Rows are points. Each copy is the shape, with its points in the same order, stretched, turned, moved and blurred by noise. Say if it was mirrored as well.

Shape (6 x 2)
[[  7 -31]
 [ -4  52]
 [ 34 -23]
 [ -5  42]
 [ 35 -45]
 [ 24  13]]
Copy 1 (6 x 2)
[[-36 -21]
 [ 40  22]
 [-16 -44]
 [ 33  12]
 [-37 -56]
 [ 12 -22]]
Copy 1 is: only turned
Copy 2 (6 x 2)
[[ 28 -33]
 [-15  30]
 [ 49 -13]
 [ -9  21]
 [ 59 -32]
 [ 27  11]]
Copy 2 is: only turned

Shape (7 x 4)
[[-41  28  33  -1]
 [ 10  27  17 -30]
 [-12  -5   0  -4]
 [ 37  -3  -3   7]
 [ -6  27  12 -16]
 [-19  -8  36   0]
 [ 40 -35 -14 -10]]
Copy 1 (7 x 4)
[[ -5  60   5 -13]
 [ 23  23  -4 -44]
 [ -2   5  -7 -11]
 [ 14 -28   9 -18]
 [ 10  24  -2 -31]
 [ 22  23   6   5]
 [ 26 -46 -13  -2]]
Copy 1 is: mirrored
Copy 2 (7 x 4)
[[-51  35  11  -7]
 [-24  17 -39  14]
 [ -7   8   5 -12]
 [ 13 -20 -12  35]
 [-23  26 -21   9]
 [-40  -5  18  -9]
 [ 24 -35 -17   7]]
Copy 2 is: mirrored
Copy 3 (7 x 4)
[[-26  25  25 -47]
 [ 18  22 -14 -33]
 [ -7   6   6 -11]
 [ 30 -15   4  -8]
 [  1  13  -5 -35]
 [ -7  27  35 -22]
 [ 34  -5  -7  23]]
Copy 3 is: mirrored

Shape (9 x 6)
[[-16 -19   5 -23  -9 -30]
 [ 15  16 -29   1  11 -12]
 [ -7 -23  12  -3  -9   6]
 [ -3   4   3  -7  13  -3]
 [ 24  -8  22 -19   1  -9]
 [-10 -10  -7 -27 -33  -3]
 [ 21  10 -18 -35  -1  34]
 [ -2 -17  12  12   5  25]
 [ -3  16   6 -12  -1   9]]
Copy 1 (9 x 6)
[[ 25 -12  -1  28  19 -39]
 [ 39   9 -20 -16  -1  17]
 [-17 -11   4  16   3 -22]
 [  6   0 -18   4  17  -4]
 [  6 -11  27   0  31   4]
 [  8  -3   9  -4  -3 -44]
 [  1 -10  -8 -60   4 -13]
 [-31  -9  -1   8   2  -1]
 [ -4  14  -8 -18  15 -16]]
Copy 1 is: only turned
Copy 2 (9 x 6)
[[ -3  48  23 -14   1   6]
 [ -5  -2 -35 -30  19  13]
 [ -7   6  30  10  -1  -4]
 [  8   2   8  -9  16  12]
 [ 27  12   4   6 -14 -20]
 [-14  28  13 -24 -27  10]
 [ 15 -36 -14 -41 -17  -1]
 [ -4 -25  26  20  10   0]
 [  8  -8   9  -3   3  21]]
Copy 2 is: only turned
Copy 3 (9 x 6)
[[-16 -23 -23   3  -8 -16]
 [ 17  10  -1 -14  12 -22]
 [-11  -6  -8  15   0   5]
 [-12  -2   3  -9  12  -8]
 [-10 -22  12  18  15 -21]
 [ 11 -26 -26   7   6   7]
 [ 20  -8  -3   4  58  11]
 [-11  10   6  14   5  12]
 [ -2 -10   8 -12  18   8]]
Copy 3 is: only turned
